Every row gives one point. Each copy is the shape, with its points in the same order, turned, moved and blurred by noise. Is it also mirrored, or only turned?

Shape (9 x 3):
-0.40  -0.57  -0.60
+0.16  -0.37  -0.23
-0.32  -0.29  +0.16
+0.31  +0.26  +0.07
-0.44  +0.28  -0.48
+0.21  -0.58  +0.27
+0.22  +0.09  +0.22
+0.31  -0.51  -0.06
+0.19  +0.22  -0.05
Copy 1 (9 x 3):
-0.32  -0.68  +0.64
-0.14  -0.07  +0.37
+0.40  -0.25  +0.38
+0.09  +0.23  -0.20
-0.01  -0.71  -0.23
+0.23  +0.13  +0.68
+0.27  +0.14  -0.03
-0.10  +0.20  +0.60
+0.05  +0.07  -0.15
Copy 1 is: mirrored
Copy 2 (9 x 3):
+0.19  +0.08  -0.78
+0.13  -0.40  -0.32
+0.36  +0.05  -0.04
-0.22  -0.41  +0.31
-0.44  +0.35  -0.24
+0.54  -0.49  -0.01
-0.03  -0.36  +0.29
+0.33  -0.60  -0.23
-0.25  -0.30  +0.14
Copy 2 is: mirrored
Copy 3 (9 x 3):
+0.30  -0.69  +0.54
-0.26  -0.22  +0.40
-0.09  -0.42  -0.11
-0.21  +0.38  -0.02
+0.67  -0.04  +0.19
-0.62  -0.35  +0.02
-0.28  +0.22  -0.13
-0.48  -0.28  +0.39
-0.06  +0.34  +0.12
Copy 3 is: only turned
Copy 4 (9 x 3):
+0.32  +0.75  +0.58
+0.08  +0.13  +0.42
-0.39  +0.42  +0.30
-0.05  -0.13  -0.25
+0.24  +0.75  -0.26
-0.31  -0.02  +0.57
-0.14  -0.05  -0.08
+0.07  -0.05  +0.58
+0.00  +0.03  -0.15
Copy 4 is: mirrored

Shape (8 x 4):
-0.07  +0.40  -0.68  +0.11
-0.50  +0.33  +0.10  -0.13
+0.42  +0.10  +0.01  -0.45
+0.13  +0.12  -0.12  +0.17
-0.21  -0.55  -0.32  +0.68
+0.29  -0.44  +0.25  -0.16
-0.21  +0.54  +0.19  +0.09
+0.54  -0.15  -0.08  +0.25
Copy 1 (8 x 4):
+0.30  -0.30  -0.50  -0.56
+0.18  -0.51  +0.33  -0.27
-0.40  +0.20  +0.08  -0.46
+0.22  +0.11  -0.03  -0.26
+0.62  +0.10  -0.34  +0.52
-0.25  +0.41  +0.23  +0.18
+0.37  -0.22  +0.40  -0.50
+0.11  +0.60  -0.18  -0.17
Copy 1 is: mirrored
Copy 2 (8 x 4):
-0.30  -0.07  +0.32  +0.58
+0.38  -0.41  +0.28  +0.03
+0.25  +0.61  +0.27  -0.07
-0.20  +0.03  +0.17  -0.07
-0.59  -0.32  -0.60  -0.05
+0.14  +0.41  -0.27  -0.42
+0.13  -0.33  +0.56  -0.16
-0.42  +0.40  +0.02  -0.29
Copy 2 is: mirrored
Copy 3 (8 x 4):
+0.05  -0.78  +0.34  +0.22
-0.15  -0.38  -0.49  +0.09
-0.31  +0.21  +0.27  +0.47
-0.13  -0.24  +0.20  -0.13
+0.55  -0.20  +0.21  -0.72
+0.01  +0.55  +0.14  -0.02
-0.50  -0.42  -0.31  -0.06
-0.15  +0.15  +0.55  -0.24
Copy 3 is: only turned

Shape (12 x 8):
-0.15  -0.75  -0.08  +0.27  +0.29  -0.12  +0.38  +0.24
-0.13  -0.05  -0.09  +0.11  +0.39  +0.51  -0.20  +0.23
-0.10  -0.07  +0.13  -0.99  -0.36  -0.11  +0.51  +0.05
-0.56  -0.26  +0.79  -0.14  +0.14  +0.02  -0.11  -0.13
-0.31  -0.19  -0.56  -0.06  +0.44  -0.29  -0.44  -0.10
-0.45  +0.08  +0.55  -0.10  -0.07  +0.30  +0.09  +0.02
-0.22  -0.14  +0.45  +0.22  -0.14  -0.17  -0.43  +0.21
+0.61  -0.01  +0.12  -0.01  +0.17  +0.10  +0.29  -0.35
+0.98  -0.41  -0.18  -0.26  -0.10  +0.50  +0.04  +0.03
+0.00  +0.00  -0.08  -0.18  -0.02  +0.20  +0.53  -0.19
-0.51  -0.65  +0.18  -0.57  -0.43  +0.57  -0.13  -0.51
+0.22  -0.16  -0.12  -0.30  +0.28  +0.21  +0.10  -0.03
Copy 1 (12 x 8):
-0.21  +0.00  +0.54  +0.10  -0.07  -0.29  -0.43  +0.29
-0.44  +0.25  -0.23  +0.18  -0.26  -0.09  +0.04  -0.22
+0.68  -0.43  -0.17  -0.16  +0.79  -0.52  -0.02  -0.20
-0.54  +0.32  +0.08  -0.51  +0.57  -0.41  -0.12  -0.48
-0.56  -0.39  +0.19  -0.21  -0.04  -0.04  +0.55  +0.35
-0.08  +0.52  -0.18  -0.35  +0.30  -0.50  +0.00  -0.37
-0.17  +0.36  +0.11  -0.70  +0.19  +0.26  -0.06  -0.11
+0.00  +0.28  +0.10  +0.58  +0.70  +0.06  +0.05  +0.05
+0.17  -0.16  -0.37  +0.73  +0.42  +0.39  -0.45  +0.06
+0.18  +0.21  -0.03  +0.24  +0.36  -0.45  +0.06  +0.21
-0.38  -0.07  -0.67  -0.36  +0.71  -0.59  -0.52  +0.21
-0.06  -0.08  +0.00  +0.38  +0.28  -0.12  +0.03  -0.09
Copy 1 is: only turned
Copy 2 (12 x 8):
+0.49  -0.04  -0.25  -0.20  -0.28  +0.17  -0.37  +0.33
-0.01  -0.39  -0.03  -0.07  -0.15  -0.54  -0.07  +0.06
+0.22  -0.62  +0.51  +0.21  +0.33  +0.80  -0.11  -0.23
-0.02  -0.18  +0.01  -0.17  -0.71  +0.43  +0.08  -0.61
-0.34  -0.46  -0.27  -0.37  -0.15  -0.03  +0.29  +0.60
+0.11  -0.25  +0.02  +0.10  -0.33  +0.15  +0.13  -0.65
-0.19  +0.29  +0.09  -0.01  -0.47  +0.03  +0.21  -0.22
+0.07  -0.13  +0.07  -0.50  +0.56  +0.03  -0.44  -0.39
-0.11  -0.29  +0.46  -0.10  +0.53  -0.27  -1.02  +0.03
+0.27  -0.46  -0.06  +0.08  +0.31  +0.21  -0.22  -0.22
-0.51  -0.72  -0.16  +0.46  -0.42  +0.54  -0.49  -0.40
+0.01  -0.59  +0.08  -0.24  +0.14  -0.10  -0.35  +0.03
Copy 2 is: only turned
Copy 3 (12 x 8):
-0.07  -0.37  -0.47  -0.06  +0.15  -0.50  +0.34  -0.42
+0.07  -0.12  -0.20  -0.01  -0.03  +0.55  +0.22  -0.14
+0.11  +0.44  +0.43  +0.52  +0.12  -0.54  +0.42  +0.31
-0.56  +0.20  +0.13  -0.15  +0.69  +0.05  +0.35  -0.19
-0.24  -0.49  -0.20  -0.35  -0.46  +0.13  +0.40  +0.33
-0.39  +0.41  +0.10  -0.06  +0.46  +0.22  +0.14  -0.21
-0.53  -0.22  -0.15  -0.13  +0.41  +0.17  -0.18  +0.06
+0.65  -0.11  +0.37  -0.30  +0.30  -0.13  -0.06  -0.12
+1.00  -0.31  +0.05  +0.26  +0.42  +0.08  +0.14  +0.24
+0.35  +0.32  +0.01  -0.09  -0.01  -0.19  +0.29  -0.10
-0.03  +0.52  -0.18  -0.16  +0.72  +0.06  +0.89  +0.55
+0.40  -0.18  +0.13  +0.01  -0.03  +0.10  +0.38  +0.04
Copy 3 is: mirrored
